Each row is a point. The points of each table are mixes of a few directions, plus a little noise. Count the directions of each table, and those that both share. Where both have some left over, give the other angles between the two spaces (their principal angles), to ten degrees, smallest first.

First (7 x 2):
[[-0.37  0.71]
 [-0.08  0.15]
 [-0.07  0.13]
 [ 0.16 -0.31]
 [ 0.51 -0.99]
 [-0.11  0.21]
 [-0.05  0.10]]
Second, 7 rows:
[[-0.09  0.19]
 [ 0.45 -0.88]
 [ 0.33 -0.62]
 [-0.22  0.43]
 [-0.05  0.09]
 [-0.19  0.37]
 [-0.22  0.42]]
Directions: first 1, second 1, shared 1

First:
[[ 0.02  0.26 -0.02  0.01  0.45  0.14]
 [-0.03 -0.43  0.05  0.00 -0.78 -0.24]
 [-0.01 -0.14  0.01  0.00 -0.24 -0.07]
 [-0.04 -0.45  0.05 -0.01 -0.79 -0.24]
 [-0.02 -0.10  0.01 -0.01 -0.18 -0.06]
 [ 0.07  0.84 -0.09  0.01  1.54  0.47]]
Second (8 x 6):
[[-0.07 -0.65  0.31 -0.73  0.25  0.48]
 [-0.43  0.77  0.45 -0.55 -0.20 -0.58]
 [-0.34  0.45 -0.52  0.11 -0.09 -0.56]
 [ 0.48 -0.47 -0.20  0.63  0.09  0.45]
 [-0.23  0.56  0.14 -0.12 -0.16 -0.43]
 [ 0.04  0.20  0.29 -0.03 -0.08 -0.06]
 [ 0.27 -0.80 -0.40  0.22  0.24  0.55]
 [ 0.29 -0.06 -0.03  0.46 -0.02  0.14]]
Directions: first 1, second 3, shared 0; angles 90

First, 10 rows:
[[ 0.18 -0.09 -0.45  0.57 -0.78 -0.05 -0.62 -0.38 -0.04  0.56  0.46]
 [-0.03  0.77 -0.32 -0.04  0.02  0.55  0.27  0.37  0.04 -0.43  0.19]
 [ 0.02 -0.85  0.39 -0.01  0.05 -0.59 -0.26 -0.38 -0.04  0.43 -0.26]
 [-0.03 -0.80  0.51 -0.15  0.25 -0.57 -0.09 -0.28 -0.04  0.28 -0.36]
 [ 0.12  1.57 -1.15  0.51 -0.76  1.13 -0.04  0.43  0.06 -0.37  0.88]
 [-0.09  0.42  0.01 -0.23  0.29  0.29  0.36  0.32  0.04 -0.42 -0.07]
 [-0.08 -0.42  0.46 -0.30  0.43 -0.30  0.19 -0.01  0.00 -0.05 -0.38]
 [-0.08 -0.08  0.25 -0.27  0.36 -0.05  0.25  0.13  0.01 -0.19 -0.24]
 [-0.03 -0.05  0.14 -0.14  0.20 -0.05  0.12  0.06  0.01 -0.08 -0.12]
 [ 0.02 -0.45  0.17  0.06 -0.05 -0.33 -0.20 -0.25 -0.02  0.29 -0.09]]
Second:
[[ 0.19 -0.11 -0.36  0.04 -0.22  0.37  0.06  0.11  0.24  0.23  0.20]
 [ 0.86  0.42  0.92  0.21  1.70 -0.86 -0.24  0.34  0.71 -0.14  0.01]
 [ 0.42  0.19 -0.19  0.30  0.05  0.06 -0.22  0.10  0.34  0.22  0.33]
 [-0.29 -0.15  0.12 -0.23 -0.02 -0.03  0.17 -0.05 -0.20 -0.15 -0.24]
 [-0.90 -0.16  0.58 -0.48 -0.03 -0.42  0.27 -0.30 -0.81 -0.54 -0.68]
 [-0.04 -0.07 -0.19 -0.01 -0.24  0.18  0.03 -0.01 -0.01  0.08  0.07]
 [-0.55 -0.07 -0.10 -0.12 -0.59  0.04  0.04 -0.26 -0.52 -0.15 -0.16]
 [-0.55 -0.11  0.30 -0.30 -0.07 -0.21  0.17 -0.19 -0.50 -0.31 -0.39]
 [ 0.59  0.38 -0.61  0.64 -0.41  0.27 -0.51  0.03  0.38  0.45  0.71]
 [ 0.26 -0.30 -0.46 -0.07 -0.21  0.57  0.23  0.23  0.39  0.31  0.18]]
Directions: first 2, second 3, shared 1; angles 80

First (9 x 18):
[[ 0.78 -1.31 -0.13  0.80 -0.19  1.21 -0.37  0.97  0.74 -1.23 -0.12  0.55
   0.02 -0.17  0.38  0.06  1.11  0.57]
 [ 0.11 -0.20 -0.03  0.12 -0.03  0.19 -0.06  0.15  0.12 -0.19 -0.01  0.09
   0.00 -0.03  0.06  0.01  0.17  0.09]
 [ 0.29 -0.30  0.20  0.21 -0.08  0.17  0.02  0.22 -0.08 -0.06 -0.18 -0.10
  -0.03  0.19 -0.01  0.03  0.27  0.07]
 [-0.26  0.32 -0.13 -0.21  0.07 -0.21  0.02 -0.23  0.00  0.14  0.14  0.03
   0.02 -0.12 -0.02 -0.03 -0.28 -0.09]
 [-0.27  0.61  0.25 -0.36  0.05 -0.66  0.27 -0.46 -0.57  0.76 -0.08 -0.45
  -0.04  0.28 -0.26 -0.01 -0.51 -0.32]
 [-0.08 -0.35 -0.64  0.16  0.05  0.63 -0.39  0.27  0.88 -0.93  0.38  0.75
   0.09 -0.67  0.37 -0.03  0.28  0.32]
 [-0.22  0.17 -0.24 -0.12  0.07 -0.02 -0.07 -0.12  0.20 -0.10  0.19  0.19
   0.03 -0.25  0.07 -0.03 -0.15  0.00]
 [-0.27  0.64  0.29 -0.37  0.05 -0.70  0.29 -0.48 -0.62  0.83 -0.10 -0.50
  -0.04  0.32 -0.29 -0.01 -0.53 -0.34]
 [-0.07  0.43  0.43 -0.23  0.00 -0.59  0.30 -0.32 -0.68  0.78 -0.22 -0.56
  -0.06  0.45 -0.29  0.01 -0.35 -0.29]]
Second, 8 rows:
[[ 0.04  0.25  0.94  0.28  0.87  0.09  0.42 -0.51  0.79 -0.10 -0.45  0.83
  -0.87  0.51  0.65  0.56 -0.39  1.22]
 [-0.04  0.12 -0.04  0.03 -0.18  0.21  0.35 -0.08  0.14 -0.17 -0.06 -0.01
  -0.17  0.03 -0.04 -0.03  0.10 -0.15]
 [ 0.03  0.07 -0.09  0.01 -0.35  0.33  0.09  0.05  0.15 -0.49 -0.01 -0.06
   0.02 -0.18 -0.06  0.00  0.33 -0.57]
 [-0.44  0.09 -0.73 -0.16 -0.26 -0.45  1.08 -0.16 -0.71  1.37  0.21 -0.56
  -0.15  0.47 -0.63 -0.72 -0.58  0.54]
 [ 0.12 -0.03 -0.04  0.00 -0.29  0.28 -0.30  0.16  0.12 -0.60  0.02 -0.04
   0.21 -0.31  0.01  0.08  0.40 -0.67]
 [ 0.03  0.00 -0.17 -0.03 -0.32  0.19 -0.06  0.11  0.00 -0.32  0.05 -0.14
   0.15 -0.20 -0.11 -0.05  0.27 -0.53]
 [ 0.06 -0.02  0.19  0.03  0.17 -0.01 -0.19 -0.01  0.10 -0.10 -0.05  0.15
  -0.01 -0.01  0.15  0.14 -0.01  0.11]
 [ 0.19 -0.48 -0.05 -0.16  0.37 -0.64 -1.40  0.44 -0.61  0.40  0.29 -0.17
   0.83 -0.31  0.04  0.02 -0.12  0.05]]
Directions: first 2, second 3, shared 0; angles 50, 90

First:
[[-0.33  0.78  0.27 -0.58  0.70 -0.34 -0.30 -0.29 -0.07  0.32  0.06 -0.08
  -0.06 -0.79  0.19 -0.29 -0.50 -0.19  0.28 -0.03 -0.17  0.10 -0.45  0.12]
 [-0.26  0.30  0.05 -0.01  0.39 -0.11  0.21  0.05  0.03  0.23 -0.23  0.28
  -0.06  0.06 -0.03  0.11 -0.10  0.39  0.07  0.09  0.29 -0.05 -0.16  0.04]
 [-0.18  0.38 -0.48  0.54 -0.12  0.17 -0.02  0.44  0.09 -0.05 -0.37  0.24
  -0.09 -0.01 -0.18  0.47  0.58  0.80  0.25 -0.22  0.27  0.09 -0.03 -0.51]
 [-0.37  0.21 -0.71  0.59 -0.55  0.29 -0.12  0.33  0.05 -0.18 -0.09  0.33
  -0.03 -0.09 -0.13  0.43  0.87  0.86  0.23 -0.35  0.21  0.05 -0.09 -0.66]
 [-0.18 -1.03 -0.33  0.54 -0.76  0.32  0.76  0.11  0.04 -0.15  0.05  0.69
   0.05  1.23 -0.20  0.33  0.56  0.67 -0.49  0.19  0.62 -0.34  0.26  0.03]
 [ 0.64 -0.82  0.17  0.09 -0.44  0.15  0.09  0.01  0.01 -0.28  0.15 -0.36
   0.10  0.50 -0.04 -0.11 -0.06 -0.63 -0.34  0.14 -0.23 -0.05  0.48  0.23]
 [-0.42  0.03  0.80 -1.06  0.86 -0.50  0.32 -0.78 -0.14  0.54  0.36  0.21
  -0.01 -0.07  0.30 -0.63 -1.12 -0.55 -0.23  0.45  0.09 -0.23 -0.45  0.87]
 [-0.22  0.53  0.20 -0.62  0.32 -0.25 -0.52 -0.41 -0.10  0.13  0.35 -0.27
   0.00 -0.92  0.27 -0.45 -0.39 -0.50  0.22 -0.13 -0.42  0.11 -0.38  0.07]
 [ 0.90 -0.20 -0.19  0.63 -0.37  0.29 -0.25  0.61  0.13 -0.41 -0.39 -0.62
   0.03  0.16 -0.23  0.33  0.39 -0.23  0.07 -0.16 -0.31  0.22  0.61 -0.33]
 [ 0.53  0.54  0.10  0.31  0.52 -0.03 -0.15  0.53  0.12  0.03 -0.66 -0.42
  -0.08 -0.14 -0.17  0.30 -0.07  0.03  0.29 -0.04 -0.10  0.24  0.25 -0.17]
 [-0.11 -0.74  0.12 -0.44 -0.59  0.01 -0.02 -0.56 -0.12 -0.17  0.76 -0.01
   0.14  0.07  0.22 -0.48 -0.13 -0.63 -0.37  0.06 -0.23 -0.17 -0.04  0.30]]
Second, 9 rows:
[[-0.82  1.22  0.40 -0.98  1.12 -0.57 -0.34 -0.59 -0.13  0.61  0.19  0.12
  -0.10 -1.18  0.36 -0.48 -0.80 -0.10  0.41  0.00 -0.09  0.08 -0.87  0.23]
 [-0.23  0.55  0.27 -0.36  0.65 -0.26 -0.03 -0.14 -0.03  0.31 -0.11  0.04
  -0.06 -0.35  0.10 -0.15 -0.43 -0.01  0.17  0.08  0.03  0.04 -0.29  0.17]
 [ 0.37 -1.30 -0.72  0.76 -1.76  0.63 -0.04  0.19  0.02 -0.78  0.48 -0.07
   0.18  0.65 -0.15  0.21  1.12 -0.01 -0.37 -0.28 -0.14 -0.09  0.55 -0.45]
 [ 0.53 -0.78 -0.25  0.63 -0.72  0.36  0.21  0.37  0.08 -0.40 -0.12 -0.08
   0.07  0.76 -0.23  0.32  0.51  0.07 -0.25  0.01  0.07 -0.04  0.56 -0.15]
 [-0.01  0.09  0.06 -0.05  0.15 -0.04  0.01 -0.01  0.01  0.06 -0.05  0.00
  -0.02 -0.03  0.01  0.00 -0.09  0.01  0.02  0.03  0.02  0.01 -0.04  0.04]
 [-0.11 -0.33 -0.30  0.07 -0.67  0.17 -0.19 -0.14 -0.05 -0.25  0.40  0.01
   0.07 -0.07  0.06 -0.07  0.40 -0.05 -0.07 -0.20 -0.13 -0.03  0.00 -0.20]
 [-0.43  0.02 -0.22 -0.25 -0.43  0.02 -0.34 -0.35 -0.10 -0.09  0.55  0.08
   0.06 -0.51  0.19 -0.26  0.20 -0.10  0.04 -0.22 -0.20 -0.01 -0.29 -0.16]
 [ 0.13  0.44  0.38 -0.11  0.87 -0.22  0.21  0.15  0.07  0.33 -0.50 -0.03
  -0.10  0.08 -0.06  0.08 -0.50  0.07  0.10  0.25  0.18  0.04 -0.02  0.27]
 [ 0.58  0.10  0.40  0.29  0.79 -0.09  0.47  0.49  0.14  0.21 -0.83 -0.10
  -0.10  0.65 -0.25  0.35 -0.38  0.15 -0.03  0.35  0.31  0.02  0.37  0.27]]
Directions: first 4, second 2, shared 2

First (10 x 32):
[[ 0.05 -0.14  0.27  0.47  0.26 -0.07 -0.13  0.23  0.32 -0.15 -0.27  0.05
   0.07  0.05 -0.16 -0.40 -0.03  0.67  0.38  0.31  0.57  0.10 -0.06 -0.38
   0.09 -0.54  0.36 -0.12  0.06  0.03 -0.31  0.08]
 [-0.05  0.12 -0.25 -0.44 -0.24  0.06  0.12 -0.21 -0.29  0.14  0.24 -0.05
  -0.06 -0.05  0.15  0.37  0.02 -0.61 -0.35 -0.28 -0.53 -0.10  0.06  0.35
  -0.08  0.49 -0.34  0.11 -0.05 -0.03  0.28 -0.07]
 [-0.01  0.02 -0.04 -0.06 -0.03  0.01  0.02 -0.03 -0.04  0.02  0.03  0.00
  -0.01 -0.01  0.02  0.05  0.00 -0.08 -0.05 -0.04 -0.07 -0.01  0.01  0.05
  -0.01  0.07 -0.04  0.01  0.00  0.00  0.04 -0.01]
 [-0.03  0.07 -0.14 -0.25 -0.14  0.04  0.07 -0.12 -0.17  0.08  0.14 -0.03
  -0.03 -0.03  0.08  0.21  0.02 -0.35 -0.20 -0.16 -0.30 -0.05  0.03  0.20
  -0.04  0.28 -0.19  0.06 -0.03 -0.02  0.16 -0.05]
 [ 0.01 -0.02  0.05  0.09  0.05 -0.01 -0.02  0.04  0.06 -0.03 -0.05  0.01
   0.01  0.01 -0.03 -0.07  0.00  0.12  0.07  0.06  0.11  0.02 -0.01 -0.07
   0.02 -0.10  0.07 -0.02  0.01  0.00 -0.05  0.02]
 [ 0.04 -0.10  0.21  0.36  0.21 -0.05 -0.10  0.17  0.24 -0.12 -0.21  0.04
   0.05  0.04 -0.12 -0.31 -0.02  0.51  0.29  0.24  0.44  0.08 -0.04 -0.29
   0.07 -0.41  0.28 -0.09  0.04  0.02 -0.23  0.06]
 [ 0.07 -0.17  0.34  0.58  0.33 -0.08 -0.16  0.28  0.39 -0.19 -0.33  0.06
   0.08  0.06 -0.20 -0.50 -0.03  0.83  0.47  0.39  0.71  0.13 -0.07 -0.47
   0.11 -0.66  0.45 -0.15  0.07  0.04 -0.38  0.10]
 [ 0.05 -0.12  0.24  0.42  0.24 -0.06 -0.12  0.20  0.28 -0.13 -0.24  0.05
   0.06  0.05 -0.14 -0.36 -0.02  0.60  0.34  0.28  0.51  0.09 -0.05 -0.34
   0.08 -0.47  0.33 -0.11  0.05  0.03 -0.27  0.07]
 [ 0.06 -0.15  0.30  0.50  0.29 -0.07 -0.14  0.24  0.35 -0.16 -0.29  0.06
   0.07  0.05 -0.17 -0.43 -0.03  0.72  0.41  0.34  0.61  0.12 -0.07 -0.41
   0.09 -0.58  0.40 -0.13  0.06  0.03 -0.33  0.09]
 [-0.20  0.50 -0.97 -1.69 -0.96  0.23  0.46 -0.82 -1.14  0.55  0.97 -0.19
  -0.24 -0.19  0.58  1.45  0.10 -2.39 -1.36 -1.12 -2.05 -0.38  0.22  1.35
  -0.31  1.92 -1.31  0.43 -0.21 -0.11  1.10 -0.30]]
Second, 11 rows:
[[-0.30 -0.40  0.28  0.16  0.13 -0.05  0.01  0.97  0.31 -0.58  0.01 -0.18
  -0.22  0.25 -0.27 -0.32 -0.04  0.81  0.14  0.54  0.66  0.31 -0.09 -0.25
  -0.50 -0.51 -0.16 -0.36  0.31  0.15  0.18 -0.06]
 [ 0.11  0.30 -0.07 -0.17  0.24  0.22 -0.08 -0.49  0.23  0.12  0.35  0.08
   0.08 -0.15  0.05  0.03 -0.06 -0.60 -0.07 -0.16 -0.12  0.00  0.21 -0.12
   0.23  0.17 -0.27  0.00  0.02 -0.32  0.01 -0.02]
 [-0.37 -0.14  0.19  0.04  0.53  0.70 -0.24  0.11  0.39 -0.26  0.29  0.16
  -0.12  0.04 -0.03 -0.26 -0.13 -0.45  0.12  0.48  0.15  0.47  0.36 -0.53
  -0.08 -0.19 -0.55 -0.26 -0.08 -0.66  0.15 -0.36]
 [ 0.30  0.14  0.32 -0.05 -0.01 -1.09  0.10  1.22  0.95 -0.82  0.25 -0.65
  -0.03  0.17 -0.53 -0.64 -0.12  1.71  0.11  0.12  1.59 -0.25 -0.48 -0.18
  -0.55 -0.79  0.19 -0.64  1.37  1.05  0.21  0.53]
 [ 0.13  0.03 -0.11 -0.47 -0.27 -0.52  0.26  0.45  0.01 -0.24  0.63 -0.38
  -0.22  0.20 -0.12  0.47 -0.02  0.25 -0.40 -0.34 -0.02 -0.10 -0.14  0.47
  -0.48  0.27 -0.61 -0.02  0.44  0.35  0.52  0.26]
 [-0.24 -0.23 -0.06 -0.13 -0.04  0.28  0.06  0.11 -0.22 -0.01  0.16  0.03
  -0.17  0.10  0.07  0.29 -0.01 -0.36 -0.16  0.09 -0.39  0.23  0.13  0.13
  -0.19  0.22 -0.43  0.09 -0.25 -0.27  0.22 -0.18]
 [-0.51 -0.18 -0.14  0.01 -0.24  0.55 -0.04 -0.11 -0.52  0.17 -0.58  0.23
   0.02 -0.10  0.22 -0.11  0.06 -0.57  0.00  0.24 -0.51  0.09  0.03  0.01
   0.08  0.16  0.25  0.05 -0.49 -0.14 -0.07 -0.48]
 [ 0.10  0.19 -0.30  0.32 -0.48  0.17 -0.03 -1.18 -0.92  0.92 -1.17  0.49
   0.43 -0.39  0.43  0.02  0.22 -0.62  0.15 -0.30 -0.91 -0.45 -0.11  0.25
   0.85  0.40  1.25  0.59 -0.86  0.10 -0.77 -0.16]
 [-0.24  0.04 -0.09  0.00 -0.06  0.39 -0.10 -0.26 -0.19  0.18 -0.40  0.19
   0.09 -0.17  0.15 -0.23  0.02 -0.47  0.03  0.14 -0.24 -0.02  0.06 -0.10
   0.17  0.07  0.30 -0.02 -0.25 -0.10 -0.13 -0.30]
 [ 0.98  0.02  0.04  0.54  0.25 -0.58  0.11 -0.87 -0.15  0.61  0.42  0.16
   0.09  0.13  0.04  0.96  0.07  0.34  0.15 -0.69 -0.45 -0.09  0.06  0.38
   0.52  0.23  0.01  0.83 -0.55 -0.33 -0.47  0.74]
 [ 0.02  0.25 -0.03 -0.23 -0.07 -0.11  0.00  0.03  0.19 -0.11  0.07 -0.13
   0.04 -0.09 -0.05 -0.21 -0.01 -0.04 -0.07 -0.07  0.22 -0.16 -0.06 -0.03
  -0.05 -0.01  0.03 -0.19  0.35  0.22  0.10  0.02]]
Directions: first 1, second 5, shared 1

First (10 x 32):
[[ 0.15  0.16 -0.10  0.65 -0.29 -0.48 -0.27  0.29 -0.19  0.21  0.05 -0.02
   0.17 -0.29  0.15 -0.09 -0.40 -0.17  0.14  0.01  0.27 -0.14 -0.08 -0.04
   0.29  0.04  0.26  0.13  0.28 -0.23 -0.01  0.19]
 [-0.29  0.29  0.16 -0.18  0.04 -0.13  0.04 -0.23 -0.13  0.14  0.03 -0.23
   0.32  0.22  0.17 -0.24  0.16 -0.03 -0.11  0.32 -0.04  0.42 -0.46  0.14
  -0.06  0.27  0.01  0.29 -0.31  0.06 -0.07  0.06]
 [ 0.10  0.30 -0.25 -0.24 -0.26  0.66 -0.02 -1.55 -0.22 -0.55 -0.41  0.73
  -0.55  0.01 -0.33  0.20 -0.23 -0.04 -0.45  0.71 -0.28 -0.09  1.15  0.41
  -0.17 -0.16 -0.43  0.41  0.18 -0.07  0.65 -0.29]
 [ 0.64 -0.11 -0.28  0.56 -0.30 -0.15 -0.18  0.97  0.06  0.13  0.14  0.03
  -0.43 -0.35  0.10  0.37 -0.19 -0.12  0.32 -0.47  0.01 -0.82  0.47 -0.32
   0.40 -0.31  0.23 -0.31  0.52 -0.08 -0.07  0.04]
 [ 0.29  0.39 -0.19  0.03 -0.33  0.20 -0.10 -0.33 -0.19 -0.08 -0.10  0.19
  -0.35  0.02  0.10  0.21 -0.01 -0.14 -0.14  0.35 -0.29 -0.32  0.53  0.14
   0.12 -0.01 -0.09  0.23  0.13  0.07  0.25 -0.11]
 [-0.50  0.54  0.16 -0.21  0.09  0.29  0.17 -1.49 -0.20 -0.30 -0.18  0.17
   0.10  0.20 -0.30 -0.13 -0.01 -0.05 -0.62  0.94 -0.07  0.60  0.52  0.26
  -0.12  0.01 -0.35  0.81 -0.31 -0.07  0.20 -0.17]
 [-0.01  0.35  0.14 -0.23 -0.02 -0.18  0.04  0.79 -0.03  0.40  0.26 -0.62
   0.20  0.36  0.54 -0.07  0.61 -0.07  0.20 -0.01 -0.34  0.04 -0.77 -0.05
   0.12  0.34  0.18 -0.02 -0.39  0.36 -0.33  0.08]
 [-0.25 -1.25  0.04 -0.03  0.61  0.31  0.23 -0.40  0.52 -0.57 -0.22  0.64
  -0.09 -0.44 -1.02  0.06 -0.56  0.39 -0.04 -0.77  0.63  0.10  0.61 -0.23
  -0.39 -0.64 -0.25 -0.59  0.37 -0.43  0.05 -0.10]
 [-0.19 -0.25  0.40 -0.10  0.48 -0.50  0.24  1.97  0.39  0.61  0.59 -1.07
   0.53  0.24  0.41 -0.09  0.73  0.08  0.49 -0.83  0.05  0.10 -1.31 -0.59
   0.21  0.16  0.43 -0.51 -0.50  0.33 -0.92  0.21]
 [ 0.03 -0.43 -0.04 -0.31 -0.02 -0.01 -0.14 -0.02 -0.02  0.02 -0.15  0.14
   0.11  0.04  0.15 -0.24 -0.07  0.13  0.24 -0.28  0.06  0.09 -0.66  0.29
  -0.37  0.32  0.01 -0.42  0.03  0.05  0.21  0.11]]
Second (10 x 32):
[[-0.43  0.02  0.28  0.10  0.27 -0.34  0.11  0.13  0.05  0.19  0.14 -0.34
   0.54  0.05 -0.04 -0.29  0.03  0.03 -0.04  0.02  0.29  0.50 -0.53 -0.12
   0.01  0.10  0.12  0.15 -0.27 -0.08 -0.30  0.12]
 [ 0.11 -0.18 -0.14  0.52 -0.05 -0.05 -0.09 -0.32  0.02 -0.22 -0.12  0.39
  -0.16 -0.41 -0.42  0.11 -0.57 -0.01 -0.10 -0.05  0.34 -0.18  0.74 -0.12
   0.13 -0.38 -0.02  0.08  0.43 -0.37  0.15 -0.01]
 [ 0.21 -0.12 -0.17  0.49 -0.13 -0.03 -0.10 -0.13 -0.01 -0.15 -0.08  0.34
  -0.21 -0.37 -0.29  0.16 -0.47 -0.06 -0.03 -0.08  0.25 -0.27  0.68 -0.10
   0.17 -0.33  0.00  0.03  0.42 -0.29  0.13  0.00]
 [-0.85 -0.33  0.37  0.80  0.54 -0.63  0.14 -0.49  0.15 -0.06  0.05  0.00
   0.87 -0.47 -0.79 -0.45 -0.79  0.10 -0.31  0.00  1.10  0.89  0.06 -0.36
   0.07 -0.35  0.11  0.44  0.02 -0.70 -0.34  0.21]
 [ 0.68  0.03 -0.40  0.13 -0.42  0.31 -0.19  0.07 -0.07 -0.18 -0.13  0.40
  -0.71 -0.19  0.07  0.43 -0.13 -0.10  0.09 -0.07 -0.31 -0.81  0.77  0.07
   0.15 -0.20 -0.06 -0.19  0.48  0.03  0.34 -0.13]
 [-1.06 -0.13  0.58 -0.18  0.69 -0.38  0.29 -0.36  0.10  0.13  0.12 -0.46
   1.04  0.21 -0.26 -0.64  0.08  0.19 -0.23  0.15  0.54  1.25 -1.00 -0.06
  -0.29  0.23  0.02  0.33 -0.65 -0.15 -0.42  0.18]
 [ 0.09  0.25  0.05 -0.64 -0.06  0.16  0.03  0.42 -0.03  0.21  0.11 -0.39
  -0.03  0.50  0.57 -0.03  0.70  0.00  0.17  0.04 -0.55 -0.03 -0.70  0.18
  -0.12  0.43  0.00 -0.16 -0.39  0.50 -0.07 -0.04]
 [-0.07 -0.06 -0.01 -0.25  0.05  0.20  0.04 -0.37  0.02 -0.15 -0.12  0.16
  -0.06  0.08 -0.09 -0.01  0.03  0.06 -0.08  0.08 -0.07  0.10  0.06  0.13
  -0.18  0.02 -0.13 -0.02 -0.06  0.03  0.13 -0.06]
 [ 0.80  0.15 -0.41  0.54 -0.53 -0.02 -0.27  0.64 -0.09  0.05  0.05  0.20
  -0.63 -0.33  0.19  0.47 -0.20 -0.19  0.24 -0.22 -0.18 -0.96  0.72 -0.15
   0.45 -0.25  0.17 -0.17  0.58 -0.03  0.13 -0.02]
 [ 0.55  0.41 -0.17 -1.49 -0.35  0.76 -0.01  0.45 -0.13  0.15 -0.01 -0.30
  -0.63  0.91  1.06  0.23  1.31  0.00  0.28  0.11 -1.39 -0.48 -0.81  0.55
  -0.35  0.74 -0.20 -0.47 -0.53  1.04  0.25 -0.21]]
Directions: first 5, second 3, shared 3
